Rows are points. Two turns around zero, p and q, are shown by what they do to some points. Where does a point land after both, in the order given? Backwards means that the second turn is done in reverse. Each puzzle has new turns, and all numbers are rounded.
In the rows, 128 means zero.

Turn p:
[150 112] => [150 144]
[ 78 118] => [121  77]
[180 134] => [139 179]
[163 127] => [140 161]
[ 69 149] => [89 79]
Turn q:
[110 162] => [141 164]
[169  79] => [120  65]
[ 96 118] => [ 99 145]
[145  96] => [116  94]
[121 184] => [164 171]
Where do these land?
q, then p: [128 131] => [127 131]
q, then p: [174 101] => [181 122]
p, then q: [78 76] => [104  60]
p, then q: [143 166] => [126 169]
q, then p backwards: [118 166] => [166 119]

Turn p:
[128  96 190 113] => [138 120 151  61]
[138 112 109  89] => [163 152 106 124]
[ 76 136 123 114] => [ 92 164 111 118]
[ 97 130 158 155] => [ 85 115 141 107]
[135  90 106 119] => [151 120  91 120]
[114 173  72 116] => [117 168 111 187]
[207 159 137 189] => [151  59 184 179]
Turn q:
[105 169 121 179] => [106 167  91 167]
[ 69 105 130 104] => [141  85  80 111]
[111 157 149 106] => [111 140 106  94]
[190 146 107 106] => [151 166 181 110]
[165  63 133 144] => [132  82 182 157]
Where do these land?
q, then p backwards: [ 92 146 131  92] => [110  79 128 113]
q, then p: [143 164 143 122] => [112 163 144 133]
p, then q: [122 145  98 129] => [126 144 116 156]
q, then p: [ 93  85  91 102] => [186  94 104 132]
q, then p: [107 136 222 180] => [ 42 151  69 103]
q, then p: [129 110 110 140] => [132 100 132 129]
p, then q: [209 110 101 131] => [127 121 206 166]

Turn p:
[125 154 129 106 117  95] => [ 96 134 151 119 151 115]
[170 134 116  71 157  98] => [144 146 138 119 195  87]
[ 92 115 131 157  54 157] => [113 122 150 110  42 143]
[142 143 143 128 123 110] => [106 139 125 136 135 112]
[170  61  60 119 169 158] => [223 108  86  86 147 114]
[ 98 140 178 180 143  92] => [ 71  94 108 181 121 141]
[ 55 144 141 162 109 147] => [ 97 105 150 140  85 189]
[155 158 114 124 125 145] => [128 168 116 111 136 133]
[146 103 140 105 155 151] => [174 136 128 150 140 118]
Turn q:
[ 79 155 179 113 171 157] => [154 116 210 127 154 107]
[157 147  93 142  95 102] => [ 91 138  81 140 140 149]
[164 130 120 172 106 160] => [102 119 116 178  93 142]
[100  77 165 102  74  95] => [141 193 137  70  95 150]
[166 142 174  95 154 158] => [189 119 151 165 141 153]
[141 131  79 171 159 104] => [100 111  82 146 137  80]
[ 97 122 105 138 175 107] => [125 112 124 107 146  71]
[119 119 109  92  90 141] => [122 116 124  92 118 171]
Where do these land?
p, then q backwards: [109  38 130 102 117 143] => [127  86 148 112 190 185]
q, then p: [109 150 128  88 150 148] => [166 126 124 165 139 108]
p, then q: [104 136 144 202 109 107] => [ 79 115 139  76  86 129]
q, then p: [159 149 139  94 123 157] => [166 146  96 143 106 134]
q, then p backwards: [122 139 127 225 166 112] => [172 122 205 124 103  75]
p, then q backwards: [155 146 134  73 121 102] => [ 89 153 155 141 153  94]
q, then p: [138 138  95 112 109 127] => [161 119 136 112 127 148]

Turn p:
[129 162  84 137 111 146 163 110 112] => [155  95 145 156  99 102 160 125 119]
[142  97 136 144 137 141  91 134 154] => [113 148  82 121 131 147 124 133 153]
[127  97 145  95 124 115  84 108 103] => [157 152 112 131 156 156  82 129 115]
[117  98 123  94 103 145 140 127 161] => [148  92 111  88 144 144 132 142 134]
[149 128 129 101 140 158 117 141  91] => [136 131 116 160 166 108 121 153 118]
[ 80 130 163 153 152 157 154 146 115] => [ 77 126 132 126 140 138 162 127  76]
[150 170 135 138 120  88 103 111 137] => [143 165 164 138 113 132 123 107 165]
[154 132 132 156  94 114 117 134 117] => [119 120 139 161 116 147 113 120 159]
[152 115 110 107 155 120 159 107 153] => [144 117 112  96 130  83 124 104 137]
[ 81 152 121 156 144  97 151 163 136] => [ 86 135 167 105  84 122 139 141 104]
Turn q:
[129 153 103 150 105 136 112 150 141] => [109 131 110 141  97 158 136 131 106]
[122 152 112  77 128 119 121 138 130] => [133 160  84 128 141 111 140 122 118]
[114 140 102 152 138 143 119 135 140] => [127 130 125 140 113 163 127 104 122]
[119 145 207 126 130 154 225 111 130] => [103 157 207 136 113  43  94 107 134]
[114 155 121 135 145 106 157 159 127] => [105 154 124 173 132 128 122 120 143]
[122 111 114 134 106 106 119 100 128] => [126  92 107 113 119 125 132 129 147]
[121 135 197 143 131 139 106 103 131] => [131 144 162  80 114 127  85 149 139]
[131 119 101 129 136 144 131 122 124] => [144 113 127 137 131 135 137 109 117]
[116 103 107  96 135 118 109 152 142] => [124 137 104 116 162 143 164 120 131]
[162 130 111 141 140 110 111 132 148] => [150 130 123 142 112 151 153 150 142]
[165  70 131 154 116 146 120 153 103] => [126  82 167 130 156 148 149 163 101]
[119 122 129 100 127 115 106  80  91] => [158 104  94 100 147 105  98 130 136]
Where do these land?
q, then p: [131 115 153 147 130 161 109  88 122] => [145 133 117 132 178 144 100 134 144]
p, then q: [137 140 113 150 138  87 108  88 120] => [139 118 109 112  74 118 112 152 121]
q, then p backwards: [164 173 120 123 106  90 121 148 100] => [133 112  88 135 142 159  91 161  96]
q, then p: [164 136 114 117 137  99 110 141 146] => [108 100 137 133 115  99 147 142 151]
q, then p: [155 130  84 117 118 151  97  94 104] => [145  99  94 166 129 103  88 132 140]
q, then p: [108  91 142 137  85 114 114 104 139] => [146 107 118  78 144 140 107 150 111]
p, then q backwards: [129 122 100 163 151 150 143 133 129] => [134 145 104 118  87 116 146 127 140]
p, then q: [100  82 146 112 127 160 127 141 137] => [143 126 119 143 175 139 137  95 101]
p, then q: [115 101 138 136 127 149 172 140 105] => [123  91 131 124 173 136 114 111 140]
q, then p: [ 86 120 126 118 147 116 120 193 153] => [130 143 137 115 122 108 196 127  86]
q, then p: [115 154 145 106 122 142 150 154 155] => [140 139 179 134 117 133 144 118 110]
p, then q: [133 173 155 111 148 117 166 114 126] => [141 143 144 124 134  91  98 142 173]

Turn p:
[112  83  84 140 135 136 145 102 120 130 135 105] => [168 123 117 135  89 163 142 142 111 100 130 123]
[104 133 109  94 114 109 177 109  99 144 119 177] => [106 165 136 154 128 108 170 175 111  96 141 153]
[ 86  86 152 116  99  77  48 172 103 120 178 109] => [159 167 139 168 123 131  36 164 176 159 125  81]
[208 109 103 115 173 104 156 129 134 139  60 127] => [ 70  78  94 156 118 178 157 108 105 145 165 170]
[141 170 149  97  73 163 112 104  87 186 102 167] => [128 152  90 156 169  38 171 126 108 147 148 120]
[134 129 175 183  98 142 167 130 140  87 107 114] => [135 132 134 122 129 122 126  58 160  97  89 170]
[142 210  91  94 136 141 134  72 100 111 126 149] => [ 69 157  91  78 123  95 172 143  84 114 128 101]
[127 122 189 175 166 146 118 118 169 113 207 102] => [169 114 170  56 140 146 101  89 188 114 150 100]
[ 82  87 111 171 185 129 177 164  87 114 109 125] => [143  87 141 137 103 147  83 156 110  52 128 183]
[140 130 131  83 119 176 110 112 186  74 102 132] => [130 154 112  94 182 173 149 105  98 164  85 132]
[128 126 141 105 137 121  96 122 206 139  97  73] => [148 128 145 104 115 162 123  96 109 217 128 142]
[121 151 121 156  83 127 110 120 116 164 106 194] => [115 137 151 183 149  69 150 111 100 114 126 101]
[139 128 108 134 145  94 112 209 118 142 217  92] => [124  72 146 120  99 132  85 191 205 146 120  85]
Turn q:
[144 165 124 108 103  89 106 132 127  70 155 114] => [172  78  93 143 108 132 123 134 170 148 122 108]
[147 150 113 146  91  84 178 108 106 122 151 114] => [160 109  97 105 155 112 138  76 163 138 107 150]
[116 146 113  95  68 118 143  82 108  74 129 142] => [169  82  96 173 158 134 126  79 124 152 145 111]
[169 104 173 101 107 161 100 136 104 137 196 161] => [ 78  64 119 101  89 107  94 121  84 153 113 110]
[ 83 154 113 137 176 108 126 141 142 163 128 133] => [104 179 115 113 141 131 157 164 157 135 152 125]
[118  81 106  94  98  78 120  88 104  83 139 109] => [121  66 128 179 169 147 117  96 172 118 115 112]
[131 133 105 170 113 120 134 155 129  82 152 109] => [153 131  94 156 107 105 125 130 154 123  86 148]
[ 81 127 111 137 172 127 180 145 219 154  85 109] => [143 214 189 140 144  95 196 151 148 119 142 119]
[158 106 172 130 148 213  89  64  74 144 160 147] => [ 72  85 127 111 125 182 108 133  28 161 102 153]
[111 152 139 126 145 100 139 178 164 146  83  63] => [172 177 153  99 124 129 152 159 167  81 120  90]
[131 136  83 123  56  99  97 110 137 119 139 106] => [142 104 102 158  95 155 141  66 170 116 133 114]
[126 142  82 120 181 141 162 186 148 161  84 116] => [140 174 143 110 130  95 169 174 132  68 167 152]
[186  92 176 135 165 169  79  79 112 152 117 197] => [ 76 101 181 107 111 167  71 142  65 173 150 173]
[ 90 106 181 172 169 184 138 188 118 186  74 174] => [ 91 231 152  96 134 101  75 166  61 108 142 128]
Where do these land?
q, then p: [113 144 178 118 127  95 165 151  87 140 144 166] => [113 127 126 119 101 150 103 176 109 180 169 106]
p, then q: [130  91  89 147 111  53 145 117 168  71 163 106] => [182 169 135 147  88 139 140  93  52 133 110  86]
p, then q backwards: [155  85  53 109 116  78 167  86 146  89 122 125] => [101 142  90 147 139 172  47  99 154 152 133  74]
p, then q: [153 141 132 158 168 109  98  76 136 148 123  76] => [ 95  76 109 130 125 152 161  68 119 132 113 103]
q, then p: [ 66  96 169  94 103 157 142 141 115 136  99 181] => [133 132 109  88  70 101  58 136 138 120 161  95]
q, then p: [128 163 155 111 153 175  97 172 129 115 107 154] => [120 106  94 151 124  94  98 163 174 140  98 103]
p, then q backwards: [193 121 162 152 155 137  80 104 154 156 137 109] => [126 157 134  79  70  87 126  86 124 146 132 162]
q, then p: [ 94 152  82 166 171 184  69 150  98 137 115 180] => [118 104 147 135 136  64 116 181 118  84  62  70]
q, then p: [180 113  87 164 211 137 105 135 177 190 123  68] => [109 169 163 124 216  99 153 139 148 118  63 205]
q, then p backwards: [165 146 148 159 183 149 153  99 148 124 127  83] => [ 84 129 108  93 120 158 176 141 185 120 128 117]
q, then p: [ 99 111 122  51  75 135 139 128  95 115 172 140] => [172 133 115 132  48 184 107 138 126 100 146 121]
q, then p: [100 166 144 121 124 135 101 172  90 131  72 140] => [109 104  87  95 126 126 104 151 143 146  92  70]
q, then p: [178  97  84 164  60  83 171 110 123  96 151 109] => [111 166 151 163 133 188 174  58  87 116 163 116]
p, then q: [ 87 181 154  98  96 160 125 135 146 169 128 173] => [135 133 137  56 173 116 109 165 179 137 143 124]
p, then q backwards: [ 78 113 162 108  69 135 162 145 109 102 138 110] => [127 133 117 204 149 104 156 161 139  99 111 103]

Turn p:
[144 110  62 128 107 171  74 120 133  91 104 108 117 127] => [135 150 105 129 180  71 147 118 111 137 162 158  75 128]
[143  57 134 131 135 183 117 131 131 148 108 123 105 120] => [161  91 129 180 140 101 160 161 110 155 146 145 119 137]
[121 113 163 130  98  86 171 172  97 136 134 170 139 170] => [156 138 150 132  71 180 144 101 138 110 120 107 145 184]
[135 109 158 138 157  62 141 142  87 120 158 140 113 133] => [147 161 138 130  69 140 124 126  89 117 108  99 173 127]
[134 115  96 114 144 111 135 179 140 135  83  89 113 123] => [149 124  80 134  99 111  84 133 121 146 132 164 105 152]
[ 83  92 139 116 122  69 190 106 121 122 168 123 129 161] => [135 153 111 115  99 135 156 130 150 130  59  92 184 169]
[111 121  65 111 163 179 118 172 149 101 118 135 100  96] => [152 130  92 127 164 128 118 172  91 119 112 177  62 123]
[127 124 211 126  90  96 134 132 144 118 164 128 109 125] => [ 92 123 156 148  64 145 163 108 138 143  97  92 128 111]
[135 201  97 114 136 187  96 104 111 163 140  99 119 122] => [114  98 157  54 177 112 105 146 127 152 161 146 110  94]
[144 190 119 123 126 153 144  90 108 103  96 122 153  92] => [131 132 131 103 164 138 112 100 167 116 143 168 137  65]
[157 120 102  92 165 147 115 129 161 119 111 138 120 155] => [142 111  87 121 130 101 130 165 130  91 156 124 102 125]
[155 173 126 182 124 161 128 108 144 139 149 112 178 126] => [101 136 136 124 180 163 107 125 154 159 173  98 133  99]
[119 117 154 134  89  31 170 101 128 162 165 177 142 118] => [ 73 168 160 139  77 160 145 125 151 101 100 119 205 169]
[103 181 168 103 129 131  84 105 109 138 153 113 197  98] => [ 71  80 136  91 158 154 121  72 105 122 127 117 159  87]
[110  97 126 177 135 152 102 130 157 125  67 145  88 153] => [160 123 152 193 149  82 102 139 138 118 127 117  83 151]
Turn q:
[143  91  64  88 141 123 204 175 113 117 123  93 133 130] => [169 141 102 133 177 131 150 104 192 101  96 191 107 155]
[135 138 131 127 126 134 152 125 117 128  95  84 153  83] => [175 130 102 110 134 136 138 130 119  76 140 131 137 118]
[146  97  85  94 124 129 118 178 112 115 108 106 108 114] => [147 168 113 101 155 130 118 136 170 124  81 151 112 113]
[126 142 163 136 107  95 110 139 116  53 107 161 132 147] => [133 115 203 106  84 104 150 132 114 129  91 129 128 109]
[133 181 126 125 146 115 112 120 133  69 156 135 103 154] => [115 144 167 131  84 139 131 112 108 137  84 117 144 175]
[183  91 142 147 132 153 146 144 133 104 113  83 123 134] => [173 146 156 122 180 170 157 132 142 123 124 111 126 120]
[ 81 156 185 111 132 119  79 110 114 126 146 128 121 151] => [ 74 121 133 127  76 124 143 173  94 125 123  97 110 136]
[105 140 124 149 104 168 134 135 112 192 179 161 144 116] => [ 95  96  60 157 133 132 132 107 100 171 144 137 138 101]
[101 117 131 126  73 110 135  97 165 215 200 153 135 122] => [ 90 105  81 202  91 144  97 114 137 165 194 141 103  97]
[117 153 160 162 175  87 101 140 133 115 118 142 132 160] => [110 112 173 154 124  86 124 151 108 115 101  88 145 146]
[133 158 146 121 121 141  96 108 168 201 147 161 162 102] => [ 98 129  98 165 119 132  80 149  79 140 180 141 158 101]
[176 102  67 149 110 140 154 118 100 154  75  75 126 124] => [199 144  90 100 166 133 138 126 195 129 150 117 163 125]
[111 112 138 154 169  99  87 107 124  39 143 143 126 129] => [109  86 200  94 109 139 101 120 123 112  79  93 116 152]
[111 101  67 107 116 175 170 159 151 121  74  89 127 136] => [126 177 107  92 179 125 161  90 185  90 139 162 138 122]
[108 154 183 147 153 105 108 111 133 101 126 169  73 114] => [118 131 169 119  97  92 111 119  68 141 121  82  92 145]
[140 114 135 105 120 154 141  80 123 199 141 165 150 131] => [117 103  92 137 138 133 115 152 115 171 200 160 130 134]
Where do these land?
p, then q: [179 131  88 100 123 118  81 127 123 122  75 186 139 160] => [121 104 183 144  78 167 125  96 131 156  75 136 107 168]
p, then q: [131 100 130 122 133 102 130  86 130  85 116 108 148  92] => [151  93 121 120 113 104  95  95 130  96 139 135 165 133]
p, then q backwards: [129 129 191 135 111 116 151 123 134 135 169 108  89 201] => [123 134 142 175 103  92  93  95  89  94 124 107  79 169]
p, then q backwards: [136 143 115 158  45 161 151 152 120 130 110 126  91 115] => [157  85 124  83  99 117 166 124 147 101 143 153  87 169]
p, then q: [ 64 116 153 118 147 144 116 141 167  92 140 123 118 172] => [164 171 137  93 151 114 142 133 182 103 132  89 114 146]
p, then q backwards: [189 104 114  86  96 152 144 134 127 151 143  76 152 139] => [120 128 118 118  83 167 155  77  82 171 122 143 129 159]
p, then q: [139 118 121 138 119  89  82 140 135 138 110 135 123 106] => [110  93 128 125  82 113 135 124 130 144 112 101 129 123]
q, then p: [194 140 152 121  75 148 100 138 134 139 110 182 157  95] => [101 106 166 130 123 182 136 122  77 121 172 180 163 110]
p, then q: [124  73 124 121 129 141 175 161  94 116 152 122 166 152] => [155 129 108 131 171 150 160 125 152 157 149 158 179 154]
p, then q: [ 73 155 114 111 161 107 139 110 158  98 192 124  89  92] => [136 173 103  72 128  59 138 138 117  73 106 146 128 111]
q, then p: [106  96 149 128 157 161 145 142 127 145 121 134  86 150] => [151 124 129  97 110 113  93 168 126 132  86 113 141 128]
p, then q: [142 117  91 208 200 136 154 103  93 145 160  88 166 130] => [130 117  70 159 168 155  98 191 101 102  87 127 202 137]
p, then q: [104 155 109 166 140 107 172 131 163 142 107 155 140 127] => [ 79 163 161 117 143 132 124 129 111 116 114 104 172 114]
p, then q: [116 119 152 111 132  80 109  99 165 107 146 154 158 153] => [124 118 140 104 102 140 157  99 165  65 123 117 136 138]
q, then p backwards: [ 62 185 103 124  98 148 100 111  98 168  78 136  96  62] => [170 143  98  70 169  56  95 130 126  86 139  64 133 156]
q, then p backwards: [161 166 143 103 183 138  99 149  80 132 119  91 130 102] => [ 88  94  82 119 193 117 153 143 126 125 167 145 114 139]
